Rows are points. A path goes straight from each point to the next, and from the last back to the first. The post is the endless flat space through its rows: a point in 2 columns, a line in 3, a plane in 4, and so on, so that a path can go around it. How many times does the path go around the post? Going back the other way cancels.
In the rows, 128 means zero.

Post (1 x 2)
[[130 126]]
Path (28 x 2)
[[149 164]
 [111 179]
 [144 149]
 [162  98]
 [130  77]
 [148  95]
 [157 151]
 [172 114]
 [175 133]
 [142 181]
 [101 130]
 [108  90]
 [106 129]
 [125 147]
 [156 138]
 [138 111]
 [ 97  76]
 [117 113]
 [121  94]
 [104 131]
 [140 186]
 [159 146]
 [130 146]
 [ 98 161]
 [136 180]
 [167 139]
 [130  92]
 [158 110]]
Times around: 1

Post (7 x 8)
[[121  99 131 146 103 146 114 105]
 [154 154 159 142 144 128  69 155]
 [123  99  95 115 115  72 126 142]
 [129 143 184 129 122 164 151 154]
 [119 125 111 136 139 115 175 146]
 [137 155 138 106 133 129 141 130]
 [147 111 158 120 142 126 153 123]]
Path (31 x 8)
[[123 139  90  62 124 111 194 127]
 [ 97 112 162 143 151 162 129 166]
 [125  87 160 120 139 140 198 167]
 [147  97 134 109 128  74 125 181]
 [119 126 140  92 105 168  82 132]
 [104 169 108 129 162 108 154 172]
 [126 170 147  93 143 130 155 128]
 [158  72 186 126 139  99  90 125]
 [139 145 151 128 108 105 119 121]
 [171 177 137 153 121 106  46 160]
 [163 139 140 115 106 110  77 189]
 [116 107 112 127 139 168 184  95]
 [ 94 159 104  74 135 126 143 121]
 [101 187 144  65  77 154  91 131]
 [ 94 150 173 108  98 138 124 144]
 [123  88 113 159 135  95 149 126]
 [151 124 186 168 115 138 115 173]
 [142 151 147 117  80 105  68 134]
 [141  87 181 145  99 112 113  90]
 [145 144 113  91 117  82 165 150]
 [145  88 116 120  89 124 165 149]
 [155  80 177 156 163 146 144 142]
 [113 176 129 119 152 119 110 174]
 [106  40 134 107 120 107 127 122]
 [169  69 137 102 139 125  87 126]
 [121  89 131 111 110 147 156 117]
 [ 95  98 113 109 128 118 112 126]
 [124  81 122 127 118  99 103 106]
 [160 120 155 137 139 117  92 106]
 [147 122 142 162 115 141 130 116]
 [145 124 126 145 121 131 145 179]]
Times around: 3

Post (13 x 14)
[[142 132 161 111 122 149 140 151  45 115 118  93 121 104]
 [129  98 130 150  98 174 124 134 130 124 155  95  90 129]
 [122 140 130 131 122 143 140 148 137 105 146 162 113 135]
 [144 108 129 168 124 136 139 121 139  88 124 110 101  89]
 [113 126  78 112 114 150  89 129 101  90  98 142 138 130]
 [139 158 114  59 114 143 133 134 137 120 136 116  74 115]
 [139 165 142  86 162 114 126 145 147 126 126  85 113 149]
 [106 134 122  67 143  86 146 124 138 108 107  98  98 108]
 [122 137  99 152 103 141 153 137  94 134 110 106 161 138]
 [112 159 104 142 130 129 153  76  87 111 128 146 155 205]
 [128 150 130 183 137 123 128 125  66 143 148 140 138 151]
 [168 106 145 119 107 124 110 111  80 119 158 132 147 131]
 [126 108 105  98 140 149 124 142 126  92 156 124 123  89]]
Path (27 x 14)
[[133 123  83 150 101 161  93 146 107 127 122  93  82 102]
 [101 163  77 130 129 147  98 139 150 151 153 103  85 173]
 [144 125  83 164  74 112 130 123 100 146 104 123 125 116]
 [138 156 128  84 137  97 137 150 109 161 109 135 112 160]
 [ 86 108 127 148 121 108 166 125 135 119 123 131 121 119]
 [102 155 157 158 133 160 161 137 113  90 107 122 137 155]
 [126 160 151 112  77  66 153 130 124 113  82 110  90 105]
 [127 135  96 126 126 116 169 119 104  93  72  81 104 103]
 [111 169  94  87 168  79 139  93  70 149 101  77  92 121]
 [129 130 109  92 108 108 218 116 108  85  90 111 105  79]
 [175 181 149 175  88 139 157 130 110 131 133 149 124 166]
 [112 123 123 137 120 139 131 118 129  91 124 108 148 144]
 [118 109 155  98 121 161 172  95 114 106 127  59 115 139]
 [136  66 115 149  85 157 130  81  91  91 139 137 133 138]
 [ 91 102 104 129 143 103 150 127 101 122 127  89 112 110]
 [118  96 101 137  97 132  98 135  35 130 167 150 132 149]
 [106 134  96 108 140 136 143 111 108 145 105  53  75 150]
 [143  82 136 111  88 161 152 144 110 132 135 134 123  70]
 [ 63 131 108 155 108 110 176 103  65 145 133 117 147 113]
 [166 141 148 152 126  99 176 114  89 161 193  91 153 136]
 [193 101 111 142 121 150 126 173  67 165 226  91 159  99]
 [166 130 124 207 110 120 113 113  97 164 164 141 100 136]
 [128  92 121 140 133 138 126 103 139  79 107  39 116 155]
 [136 141 142 135  85 171 105 125  87  77 103 131  97 138]
 [ 99 136 107 131 109 135 154 100 103 137 107 116 128  92]
 [104 146 134  68 121 113 193 138 112 143  99 111  94 113]
 [171 111 147 122 164 145 132 133 135  92 128  40  83 127]]
Times around: 0
